Each row of a before or after table is a point. The points were changed in one or more steps. Then noise was added and the rows were shuffled. The steps act on columns, c1 being the first. Name the steps. A step turns or swaps two columns, mirrors them in a line or flattens them onto one, adds a multiple of one to another, or multiplies or shifts one. Angles are multiples of 10 degrees, from the lower column toward the higher: turns from -170 to 170, lines from 10 to 170 but not 90. Use the fewest steps. Two steps may share a column if one is a turn and the other turns, adds or multiplies; they go together, in the order done. Otherwise the lowest column goes first.

Before:
[[  1   5  14]
 [ -4 -15  17]
 [-11   5   5]
 [ 25 -21  25]
 [-11 -14  15]
 [ 14   8  -2]
 [ -3 -56  22]
 [ -7 -28 -16]
 [-13   6  10]
 [ 60   8 -42]
 [-13   2  23]]
After, 11 rows:
[[ -7 -11   4]
 [-22  18 -12]
 [  6  -3  10]
 [ 16   3  -2]
 [  6  32  20]
 [-10  -9  17]
 [-38  40  15]
 [ 51  33 -31]
 [-16   1  11]
 [-12   9  12]
 [ -7 -13   6]]
Steps: mirror c1 and c2 in the line at 20 degrees; multiply c3 by 0.7

Before, 10 rows:
[[-11   6  -9  -9 -31 -13]
 [ 32 -26   9 -12  16 -15]
 [ -8   5   2 -26 -24  19]
 [ 24   1   4 -26  16 -14]
 [ 21  10 -44   7  26  33]
 [-25   3  -6  20  22 -19]
 [ -3 -10   8  15  15 -20]
 [ 23 -18  11   3 -31  -6]
 [-23 -26 -36   6 -12 -26]
 [ 10  17  -1  26  22 -17]]
After:
[[-19  27  11   6  32  -2]
 [-26  -1  39   4 -46  25]
 [-26  35 -25 -12  -6  -9]
 [ 29  22  59   8  -5 -17]
 [ 21 -12  -9  24 -23 -13]
 [  3  -4  14 -24  22  18]
 [  9 -11  38  -9  23  -7]
 [ 10  10 -21  13 -11 -16]
 [-13 -11 -17  26 -21 -10]
 [-20   8 -21 -24 -15  -5]]
Steps: turn c1 and c2 by 160 degrees; turn c3 and c5 by 150 degrees; multiply c3 by 1.6; multiply c6 by 0.7

Before, 8 rows:
[[ 53 -15  -2  23   4 -19 -12 -35 -21   8  -9]
 [ -2 -12 -13  -7 -15 -12  14  35  -1  -5   7]
 [-15  18  17  -9 -16  -3   9  -5 -15  15   6]
 [-27 -14  15  15 -15 -13  17 -24  -9 -10  11]
 [-10   3  14  24  -6  39  15 -14   8 -34   7]
 [-21 -13  18 -11  -5 -15 -12 -27  13  19  20]
 [ -3  25   1  13  -7  -9 -12   0  39  19  -2]
 [-31   9 -11 -11  -5  -3 -13 -31 -14  28   0]]
After (8 x 11):
[[ -8   4   2  34  -4  23  15   0  24  12   8]
 [-23 -20  -5 -16   1 -48  -2   0  -8 -20  12]
 [-16  13   6 -18 -15 -24  14   4 -12   2  12]
 [ 52 -13  -2 -17  10  60  -8   0  14  24 -12]
 [-29 -14   6   3 -14 -55  21   2  14  17   8]
 [ -4  25  -1  -3  -4 -15 -11   0  26 -39   9]
 [-34   4  -2 -26   1 -51 -14  -1 -17  -1   1]
 [  1 -13   2   3 -22 -15   6   3  -4   0   3]]
Steps: add 1.5 times c1 to c6; turn c2 and c11 by 20 degrees; flatten c3 and c7 onto the line at 70 degrees; turn c4 and c9 by 70 degrees; turn c4 and c10 by 110 degrees; flatten c5 and c8 onto the line at 170 degrees

Before, 12 rows:
[[ -4 -14 -11 -15  14 -10   6   5  -2  -8 -13  12   9   6]
 [ 17 -13  -6 -11  21  19   1  -5 -10  -5  -9  17   4  15]
 [ 13 -15   4  40  18  -5  -3  -9  -8 -12   3  -7  19 -28]
 [  1 -10 -18  -9  12  -2   3  21  -3  12 -23  14  -7  19]
 [ 16 -14  -1 -13  -9   4   6 -10   1 -11  -7   4  -8  18]
 [  6 -13  11 -16  -7  -7  -8   6 -12 -11  -2   8  -2  15]
 [ -2 -17   2  -8  14  -5  -3  -5 -12  16  -9   2  -5 -10]
 [ 17  12   3 -13   6  -6  -8  -3  -5  14   1 -17   2   5]
 [  6  16  -4  15  18  10   3  -9 -11 -14 -10   0  -2  12]
 [  7  -2   7  -3  16  -1  -7  -8   5  -2  -3  19  -6  13]
 [ -8  -9  10 -11  16  29  -7  -2  13   3  -5  10  -8  20]
 [  4  -7 -44  -4 -38  -8   3  11 -13  -3  -1  14   0  -2]]
After, 12 rows:
[[-17  11  -7   9  -1  -6  -9  -2  -6  11  -8 -18  -3   1]
 [-21 -12 -17   8 -14  19   1  -6  -9  -9   1  17  45   0]
 [-14 -15  -7 -14 -14 -11   6   5  -2  -8   4  11  -6  -6]
 [ -9 -16 -13  -7  -6  -5  -2  -7 -12  13   4  -1 -18   2]
 [-17 -10  -5  -7 -17  -1   3  23  -4  11  15  14  13  14]
 [ 25 -15 -17  30  -7  -5  -3 -10  -8 -14  17  -6 -26 -27]
 [-21 -14   8   7   3   4   5 -10   0 -10  -1   4  20  14]
 [ -6  -9 -18 -13  -1  28  -8  -1  12   6  -1  10  60  15]
 [ -8  -2 -16   4  -4  -1  -7  -8   4  -1   2  20   9  10]
 [ -5  -7  48   1  -9  -9   4  11 -12  -6  -1  13 -14   0]
 [-15 -11   1  -2  11  -7  -7   6 -12 -12  -6   9   3   8]
 [  5  17 -15   8 -12  11   3  -9  -9 -16  17   0  25   7]]
Steps: turn c4 and c11 by 150 degrees; turn c1 and c4 by 120 degrees; multiply c3 by 0.7; turn c3 and c5 by 120 degrees; turn c13 and c14 by -70 degrees; add 1.5 times c6 to c13; add 0.3 times c9 to c10
